Every row gives one point. Each copy is the shape, with its points in the same order, stretched, turned, moved and blurred by noise. Is it also mirrored, or only turned?

Shape (7 x 3):
[0.09 0.44 -0.25]
[-0.65 -0.67 0.14]
[-0.12 0.23 0.32]
[0.17 -0.28 0.12]
[0.32 -0.19 0.06]
[-0.05 -0.01 0.30]
[-0.22 0.39 -0.19]
Copy 1 (7 x 3):
[0.40 0.19 0.03]
[-0.83 -0.45 -0.06]
[-0.03 0.06 0.48]
[0.04 -0.51 0.19]
[0.22 -0.53 0.19]
[-0.08 -0.18 0.37]
[0.11 0.30 0.00]
Copy 1 is: only turned
Copy 2 (7 x 3):
[0.06 0.48 -0.17]
[-0.69 -0.48 0.34]
[-0.03 -0.11 -0.33]
[0.07 -0.16 0.25]
[0.21 -0.05 0.28]
[-0.03 -0.20 -0.08]
[-0.24 0.35 -0.27]
Copy 2 is: mirrored
Copy 3 (7 x 3):
[0.03 0.34 -0.40]
[0.26 -0.75 0.22]
[0.14 0.21 0.23]
[-0.33 -0.13 0.12]
[-0.43 -0.02 0.07]
[-0.04 0.06 0.27]
[0.30 0.22 -0.33]
Copy 3 is: mirrored
Copy 4 (7 x 3):
[0.23 0.46 -0.17]
[-0.98 -0.35 -0.06]
[-0.05 0.14 0.34]
[-0.03 -0.29 -0.11]
[0.18 -0.24 -0.15]
[-0.09 -0.04 0.21]
[-0.12 0.48 -0.08]
Copy 4 is: only turned

Shape (10 x 4):
[0.37 0.55 -0.24 -0.03]
[-0.15 0.22 -0.06 -0.26]
[0.42 -0.51 0.02 -0.39]
[0.01 -0.08 0.09 -0.10]
[0.46 -0.45 -0.13 0.33]
[0.16 0.16 -0.08 -0.53]
[0.20 0.07 0.24 0.17]
[0.08 0.67 0.01 0.16]
[-0.24 -0.23 0.01 0.23]
[-0.40 -0.09 0.06 -0.16]
Copy 1 (10 x 4):
[0.56 0.32 -0.17 -0.40]
[-0.11 0.28 0.26 -0.27]
[-0.04 -0.70 0.50 -0.44]
[-0.11 -0.06 0.28 -0.11]
[0.18 -0.75 -0.17 0.16]
[0.09 0.07 0.30 -0.67]
[0.30 0.00 0.22 0.22]
[0.46 0.59 -0.13 0.06]
[-0.27 -0.10 0.09 0.28]
[-0.47 0.11 0.31 -0.01]
Copy 1 is: only turned
Copy 2 (10 x 4):
[0.47 0.49 0.16 -0.37]
[-0.08 0.14 0.10 -0.36]
[0.01 0.04 -0.83 -0.18]
[-0.02 0.11 -0.16 -0.02]
[0.53 -0.10 -0.38 0.38]
[0.05 0.25 -0.26 -0.62]
[0.15 0.29 -0.08 0.19]
[0.20 0.53 0.43 -0.16]
[-0.11 -0.15 0.05 0.25]
[-0.36 -0.09 0.02 -0.16]
Copy 2 is: mirrored

Shape (8 x 4):
[-0.06 -0.06 -0.40 0.03]
[0.45 0.10 0.00 -0.20]
[0.47 0.07 -0.10 -0.37]
[-0.25 0.39 0.09 0.39]
[-0.23 0.01 0.23 0.05]
[-0.24 0.02 0.37 0.24]
[0.33 0.38 -0.02 -0.66]
[-0.26 -0.62 -0.26 0.34]
Copy 1 (8 x 4):
[0.27 0.13 0.41 0.09]
[0.39 0.27 -0.03 -0.22]
[0.43 0.23 0.03 -0.31]
[-0.35 0.11 0.11 0.23]
[-0.03 -0.18 0.08 -0.01]
[-0.23 -0.30 -0.11 0.07]
[0.22 0.39 0.05 -0.60]
[0.26 -0.21 0.45 0.46]
Copy 1 is: mirrored
Copy 2 (8 x 4):
[-0.15 0.02 -0.06 -0.31]
[0.22 -0.02 -0.37 0.08]
[0.33 -0.07 -0.54 -0.04]
[-0.05 0.53 0.40 0.00]
[0.23 0.09 0.38 -0.14]
[0.17 0.14 0.53 0.06]
[0.68 0.16 -0.54 -0.20]
[-0.48 -0.35 0.35 -0.20]
Copy 2 is: only turned
Copy 3 (8 x 4):
[0.03 0.22 -0.18 -0.23]
[0.39 -0.27 -0.16 -0.19]
[0.36 -0.31 -0.17 -0.34]
[0.35 0.34 0.26 0.19]
[0.07 0.06 0.19 0.21]
[0.12 0.10 0.19 0.43]
[0.44 -0.37 0.17 -0.51]
[-0.38 0.26 -0.38 0.19]
Copy 3 is: only turned
Copy 4 (8 x 4):
[-0.30 -0.20 -0.07 0.16]
[0.02 0.01 -0.23 -0.53]
[-0.19 0.02 -0.20 -0.63]
[0.37 0.35 0.06 0.44]
[0.38 0.05 0.30 0.19]
[0.64 0.05 0.21 0.30]
[-0.29 0.40 0.15 -0.77]
[0.07 -0.76 -0.04 0.57]
Copy 4 is: only turned
